Rows are points. Each copy is the shape, with its points in the same order, stretched, turned, moved and blurred by noise. Is it also mirrored, or only turned?

Shape:
[[ 1.1 -4.5]
 [-3.7 -4.4]
 [-7.4 -1.5]
 [ 0.1  0.8]
 [ 0.9 -4.0]
 [-1.3  0.8]
 [-0.8  5.1]]
Copy 1:
[[-1.7  5.9]
 [-6.6  3.5]
 [-8.3 -1.6]
 [ 0.3  0.8]
 [-0.9  5.4]
 [-0.8  0.0]
 [ 1.6 -3.2]]
Copy 1 is: mirrored
Copy 2 (7 x 2):
[[-0.4 -3.6]
 [-4.3 -0.5]
 [-6.1  4.0]
 [ 1.0  1.9]
 [-0.2 -2.7]
 [ 0.4  1.9]
 [ 2.6  5.0]]
Copy 2 is: only turned
Copy 3:
[[-2.6 -3.6]
 [-6.0 -2.1]
 [-7.3  2.6]
 [-0.7  0.5]
 [-2.0 -3.7]
 [-1.4  1.6]
 [ 1.1  4.8]]
Copy 3 is: only turned

Shape:
[[-3.0 -0.8 -3.5 -6.9]
 [ 0.8 -1.1 10.8  3.7]
 [ 2.0 -1.7 -1.4 -0.4]
 [-2.8  1.0 -2.7  2.1]
 [ 1.2  1.8  0.2 -3.9]
 [-2.7 -0.2 -5.8  2.3]
 [-3.1 -2.7 -2.0  2.4]]
Copy 1 (7 x 4):
[[-0.3  0.4 -6.5 -2.5]
 [-2.7  4.5 10.9  0.9]
 [-0.5 -0.6 -0.8  3.6]
 [-0.8  4.6 -2.7  3.6]
 [ 1.8  0.8 -1.2 -0.2]
 [-1.5  3.7 -5.0  5.5]
 [-3.4  4.0 -1.8  4.5]]
Copy 1 is: only turned
Copy 2 (7 x 4):
[[-0.4  0.0  6.7 -3.6]
 [-4.0  2.7 -9.3  1.6]
 [ 0.4 -2.8  1.4  1.8]
 [-2.6  1.3  4.1  4.9]
 [ 2.3  1.2  1.6 -1.4]
 [-2.5 -1.0  7.0  5.9]
 [-4.7 -1.6  3.5  3.8]]
Copy 2 is: mirrored
Copy 3, 7 rows:
[[ 1.5 -0.3 -2.1 -5.7]
 [-9.0  7.4  3.4  3.3]
 [ 0.3  2.2 -1.2  2.0]
 [ 0.8 -0.8  3.7  0.8]
 [ 0.5  4.7 -0.1 -2.5]
 [ 2.6 -2.8  2.3  1.6]
 [-0.8 -1.8  2.1  1.4]]
Copy 3 is: mirrored
Copy 4:
[[-2.1 -1.8 -3.6 -6.5]
 [-1.3  4.5  8.7  3.6]
 [ 0.9 -2.2  0.0  0.9]
 [-2.3  0.3 -3.8  2.0]
 [ 1.6  2.1 -0.2 -2.8]
 [-2.5 -2.1 -6.2  3.0]
 [-2.8 -1.9 -1.6  2.5]]
Copy 4 is: only turned

Shape:
[[-2.0 -1.9  0.3  3.7 -4.5 -0.1  5.2 -1.7]
 [ 2.9  4.3  0.8  4.5 -3.6  1.8 -3.5 -5.5]
 [ 5.4 -5.8  2.2  4.2  3.7  2.8  4.7  0.3]
 [-2.0  4.0  2.4 -4.2  5.3 -0.7 -3.4 -3.1]
 [-1.2 -4.6 -6.8 -3.0 -3.7 -3.0 -3.7 -3.5]
 [-0.5  3.7  2.2 -2.4 -2.5  2.6  3.7 -3.3]
 [-0.3 -4.3  2.2 -1.6 -0.3 -3.0 -3.5  0.6]
 [-4.6 -0.2  0.7  0.7  6.5  3.5 -3.1  1.2]
 [ 1.3  2.6  0.8 -3.9  6.5 -2.1  1.0  1.4]
 [ 1.6  4.4 -4.7 -1.7 -0.4  1.6 -4.7  2.3]
 [-2.9  3.4  0.4  3.8  1.0 -2.2 -0.7 -0.9]
 [ 2.1 -4.8 -1.1  4.6 -0.4  2.1  6.3  1.9]
 [-4.2  1.8 -3.5 -4.5  2.5 -4.1  2.5  2.7]
 [ 3.5  3.1 -2.9  3.4 -3.6 -2.7 -2.0 -1.9]]
Copy 1:
[[-0.7 -2.4 -1.7  7.4 -6.1 -1.1  5.7 -3.1]
 [ 7.3  1.7 -1.1  8.3 -3.9  5.0 -2.1  0.4]
 [ 3.0 -7.0  1.9 -0.7  0.4  3.1  5.1 -3.2]
 [ 2.0  5.4  3.2  1.6  2.5 -3.2 -5.3  0.6]
 [ 0.1  2.4 -9.8  3.0 -5.0 -1.1 -2.4 -5.1]
 [ 2.3  4.9  3.6  5.6 -3.1  0.1  2.7 -2.1]
 [-1.7 -1.6 -1.2  0.2 -3.3 -1.3 -4.0 -0.2]
 [-2.7 -1.0  1.3  3.4  5.4  0.7 -2.3  2.8]
 [ 3.1  2.6  2.4 -3.6  3.0 -4.1  0.3  3.1]
 [ 2.1  5.6 -4.4  1.1 -0.4  3.1 -0.8  5.1]
 [ 2.5  0.1 -0.7  7.1 -0.9 -3.1 -0.2  2.9]
 [ 0.8 -5.7 -1.4  2.2 -1.9  1.5  7.9 -2.0]
 [-1.1  3.6 -2.8 -0.3  0.6 -7.6  2.4  1.2]
 [ 7.5  0.9 -4.8  5.6 -5.5  1.1 -0.1  2.1]]
Copy 1 is: only turned
Copy 2:
[[-2.4 -4.1  0.9  2.9 -1.5  1.0  0.9 -5.1]
 [ 2.7  2.8  2.3  8.1 -1.1  3.9 -4.6 -2.5]
 [ 5.2 -6.8  2.0  0.9  1.1  3.0  3.2  2.5]
 [ 0.5  7.7  2.0 -2.0  3.7  3.3 -0.5 -1.9]
 [ 2.2  2.9 -8.0  1.1  2.7 -3.9 -4.7 -3.7]
 [-1.0  2.1  0.2  2.1 -2.9  6.2  2.6 -5.4]
 [ 2.9  1.8  0.3 -3.2  0.0 -4.2 -2.8 -0.2]
 [-0.9  0.4  1.2 -3.3  4.0  4.8 -2.7  2.7]
 [ 1.0  4.8  1.6 -1.3  4.1  1.3  4.9  0.8]
 [-0.8  6.0 -3.1  4.7  0.4  1.1 -1.6  3.7]
 [-2.9  2.2  4.5  2.5  3.4  0.0 -1.9 -1.3]
 [ 0.3 -7.9 -0.3  2.6 -0.8  1.4  3.2  0.6]
 [-5.1  4.0 -2.8 -2.1  3.8 -1.6  4.1 -1.9]
 [ 0.6  3.1  0.7  8.2  0.9 -1.7 -1.5 -1.3]]
Copy 2 is: only turned
Copy 3 (14 x 8):
[[-1.6 -3.2 -3.6  2.6 -0.1 -1.5  3.7 -6.1]
 [ 1.1 -0.3  3.4  6.6  1.5 -1.9 -4.8 -7.2]
 [ 5.0 -1.5 -2.2  3.9  5.9  4.1  8.1 -2.7]
 [-3.0 -1.1 11.3 -2.7 -0.8  0.7 -1.0 -1.4]
 [ 4.2 -6.7 -2.0 -5.6 -2.4  1.7 -6.6 -1.5]
 [-3.0  0.3  3.9  0.8 -3.6  1.0  2.2 -8.1]
 [ 4.7 -6.7  3.4 -2.4 -0.8 -1.6  1.2  0.6]
 [-3.7 -2.4  5.3  0.5  0.0  3.4  0.6  4.8]
 [ 0.0  2.0  7.0 -5.3 -0.2  0.9  3.3 -0.3]
 [ 2.5  2.2  3.2 -1.0 -5.0  0.1 -5.9  1.2]
 [-3.7  0.0  2.4  1.2  1.1 -3.5 -1.1 -1.9]
 [ 3.4 -0.8 -6.5  2.8  1.9  2.1  7.0 -2.6]
 [-2.6  0.8  1.1 -8.2 -4.4 -1.0  1.3  0.8]
 [ 3.2  1.1 -0.6  1.5  0.1 -3.9 -5.0 -5.0]]
Copy 3 is: only turned

Shape (14 x 11):
[[-0.3  1.0  1.8  0.0 -5.6 -2.5 -1.4 -1.0  3.2 -1.1 -4.7]
 [-5.0  3.7 -0.5  3.1  0.4 -0.7 -6.0  4.4 -0.5 -1.8  3.1]
 [ 2.1  2.6 -3.6 -2.2 -3.2  4.6  4.2 -2.1 -2.2  3.2  1.0]
 [-4.7  4.2  3.4 -4.1  4.6 -5.5  0.0  1.1  4.7 -6.2 -4.8]
 [-3.5 -1.4 -4.5  5.4  3.8  1.6 -2.1 -0.3 -3.3  1.3  1.3]
 [ 4.2  1.5 -0.1 -4.3 -6.0 -1.1 -4.7 -3.5 -4.2 -4.3 -0.9]
 [-0.7  2.8 -3.0 -4.3 -4.6 -3.8  3.4  1.4  2.6  2.4  0.9]
 [ 4.8 -4.9  0.3 -0.6 -5.4 -0.8  3.0  4.1 -5.6  3.1  0.8]
 [-2.2  1.5 -1.3 -0.1  3.5 -3.8 -2.9  1.3  3.8  4.5  5.3]
 [ 0.4 -2.1  1.8  2.8  3.4 -2.2  2.2  3.0  2.8 -0.8  5.1]
 [ 2.0 -2.4 -5.0 -0.2 -1.3  1.2  3.2  5.0  1.0 -3.6 -0.1]
 [ 1.9 -4.3 -3.5  1.0  2.9  4.3 -4.1  1.6  0.1 -5.2  3.5]
 [ 5.9  2.6 -2.3  5.8  2.7 -1.7  0.8  4.1 -0.2  3.9 -1.0]
 [ 5.7 -1.4  3.5 -2.7  4.9  3.1 -6.9 -0.3 -2.3  3.2  1.8]]
Copy 1:
[[ -4.8   1.8  -0.2  -2.4   0.3  -4.8  -1.0   0.3   3.9  -3.7   0.6]
 [ -4.5   3.7  -3.8   4.5   1.2   4.7  -1.4   1.8  -1.3  -0.2   6.1]
 [ -1.6   1.1   1.6   2.3   3.0  -6.7   4.4  -4.2  -0.1   3.7  -3.7]
 [ -7.8  -2.4  -6.2  -6.5  -2.7   5.4  -2.0   0.9   7.0   0.5  -0.3]
 [  3.4   2.6  -1.1   5.3   1.2   2.6  -1.5   0.4  -3.1   2.6  -2.4]
 [ -4.4   0.0  -0.2  -2.3   5.6  -3.6   1.2  -4.7  -2.3  -4.9   1.6]
 [ -7.8  -0.6  -2.3  -0.1  -0.2  -8.7  -0.9  -0.9   1.4   3.2  -1.1]
 [  1.7   1.7  -1.0  -3.6  -0.2 -10.4   5.9   0.0  -7.5  -1.9   0.0]
 [ -5.3  -3.0   1.0   1.8  -0.9   0.8  -2.9   3.5   0.7   4.8   1.6]
 [  2.6  -3.2  -1.4   0.0  -3.3  -1.2   0.4   1.9   1.2   3.0   2.8]
 [  2.8   0.3  -5.8   0.2   3.1  -5.7   3.0   0.5   0.7   2.8   0.2]
 [  5.5  -3.4  -2.7   3.4   5.5   2.3   2.6   1.0  -0.5   0.8   1.8]
 [  2.4   5.6   1.3  -3.3   1.2  -5.0   2.0   2.6   0.5   6.4   3.3]
 [ -0.2  -2.0   4.2  -5.5   3.8   3.8   7.1   2.7  -1.7   0.4   1.5]]
Copy 1 is: mirrored
Copy 2:
[[ 5.6  3.2 -0.2  1.5 -4.3 -2.0  4.4 -3.9  0.0  0.1 -2.0]
 [-1.7  2.0 -1.4 -2.4 -2.2 -4.3 -5.2  3.5  2.7 -2.3  0.2]
 [ 1.2 -1.7 -1.5  1.4 -4.2  4.0  2.7 -3.7 -4.9  5.3  3.9]
 [ 6.1  0.4 -3.8 -0.2  2.2 -1.7  5.8  4.7 -3.0 -8.2 -1.9]
 [-2.9  1.2 -2.0 -2.2  0.5  1.9 -6.8 -3.1  2.9 -0.8  0.4]
 [ 4.1  0.7  2.0  0.3 -6.5 -9.6  2.3 -8.3 -5.9 -1.7  2.9]
 [ 0.8 -0.3 -7.4 -1.0 -3.6 -1.2  6.5 -0.6 -4.1  5.0 -1.0]
 [-1.0 -2.7 -3.9  4.5 -6.5 -2.0 -1.8 -7.2 -4.7  6.4 -6.0]
 [-2.8 -3.5 -2.7 -3.2  2.8 -4.0  0.1  2.1  3.1  3.0 -1.1]
 [-2.0 -7.3 -4.1  1.2 -0.9  0.7 -1.7  0.1  2.7 -0.4 -3.8]
 [ 2.8 -2.9 -8.3 -2.9 -7.1  2.9 -2.2 -3.3 -4.0  1.6 -3.4]
 [-0.3 -4.4  0.2 -5.5 -5.1 -0.7 -7.1 -4.5 -0.6 -2.7 -0.9]
 [ 6.6 -4.7 -6.6  2.9  1.4 -0.5 -5.0 -2.1  1.8  5.3  0.0]
 [ 2.3 -5.6  7.5  1.5  2.2 -7.4 -4.1 -3.3 -2.6  2.1 -0.3]]
Copy 2 is: only turned
Copy 3, 14 rows:
[[ 0.2  2.1  2.4  1.4  0.0 -2.7 -0.2 -3.7  3.7  4.5 -1.7]
 [ 3.0 -3.3  1.2 -3.0  0.7 -2.4 -6.9 -0.3 -0.4 -3.2  4.3]
 [ 1.6  3.6 -3.8  1.9  0.9  0.8  1.4  5.6  1.7  1.0 -4.1]
 [ 2.6 -2.3  6.5 -5.8 -1.9 -6.0  7.5 -1.4  3.6  2.4  4.2]
 [ 0.6  0.6 -2.5 -1.3  4.3  1.7 -1.1 -0.4 -2.4 -4.4  1.9]
 [ 6.2  3.4 -3.4  3.2 -2.3 -3.9 -0.1 -3.8 -2.2  7.0 -2.2]
 [ 2.1  0.5  1.3  2.5  4.6 -4.5  3.5  3.7  5.9  3.1  0.0]
 [-3.8  0.5 -2.8  7.6  2.4 -3.7 -0.5  2.4 -4.5  2.4 -2.9]
 [ 1.8 -2.9  2.2  0.3  3.9  0.3  1.4  2.2  1.6  0.7  7.8]
 [-0.7 -1.3  3.3  1.8 -2.3 -1.3  2.4  3.0 -0.7 -4.3  5.5]
 [ 2.7 -1.3 -0.4  3.5 -1.4 -1.4  3.1  1.9  0.9 -5.4 -3.9]
 [ 3.9 -2.9 -4.0  2.8 -5.9  2.3  1.1 -2.6 -3.4 -5.7  1.8]
 [ 2.2  1.9  6.4  2.6  2.2  1.0 -1.5  6.0 -6.9 -1.9 -2.9]
 [ 0.8 -3.6 -2.3  2.0 -4.6  3.3  0.7 -0.4 -9.4  5.3  4.6]]
Copy 3 is: only turned
Copy 4 (14 x 11):
[[ 0.2 -4.0  1.2 -0.5 -5.6  1.9 -4.5 -1.4 -2.5 -2.5 -0.5]
 [-3.2 -0.6 -0.7 -0.2  1.6 -5.0 -4.1  3.0 -1.1  3.4 -2.0]
 [ 6.0  3.1 -3.6  2.3 -1.9  0.3  0.4 -4.3  0.8  0.7  3.4]
 [-3.1 -2.6 -1.2 -7.1 -1.0  0.2 -3.4  3.9 -0.7 -7.1 -7.0]
 [-3.9 -0.3 -1.7  6.3  2.3 -2.4  0.9  0.0  0.8  1.7  0.3]
 [ 6.2 -1.1  2.1  0.9  2.6  4.2 -5.4 -5.7 -6.9 -1.9  0.1]
 [ 5.2 -4.2 -3.0 -2.8 -3.6 -3.8 -0.7 -1.9  1.4 -1.3 -0.1]
 [ 5.1 -2.7  2.1  1.0 -1.2  1.9  3.8 -3.3 -6.2  3.2  6.7]
 [-3.6 -3.4 -1.5 -3.6  2.6 -5.2 -1.9 -0.7  4.9  1.4  0.2]
 [-4.6 -0.8 -0.3 -4.0  1.2 -4.2  1.1 -0.3 -1.2 -1.4  3.6]
 [ 2.9 -4.1 -5.6  2.7  0.7 -2.2  0.0  0.5 -4.6 -4.2  4.7]
 [-2.3 -1.7 -5.0  2.8  7.9 -0.1 -3.3 -2.6 -5.9 -2.7  4.6]
 [ 0.1 -2.5  1.7  4.0 -0.2 -2.1 -0.1  4.5  3.3  0.0  7.5]
 [-2.5  0.7  1.4 -2.1  7.7  6.9 -3.0 -3.1 -1.4  3.2  5.1]]
Copy 4 is: only turned
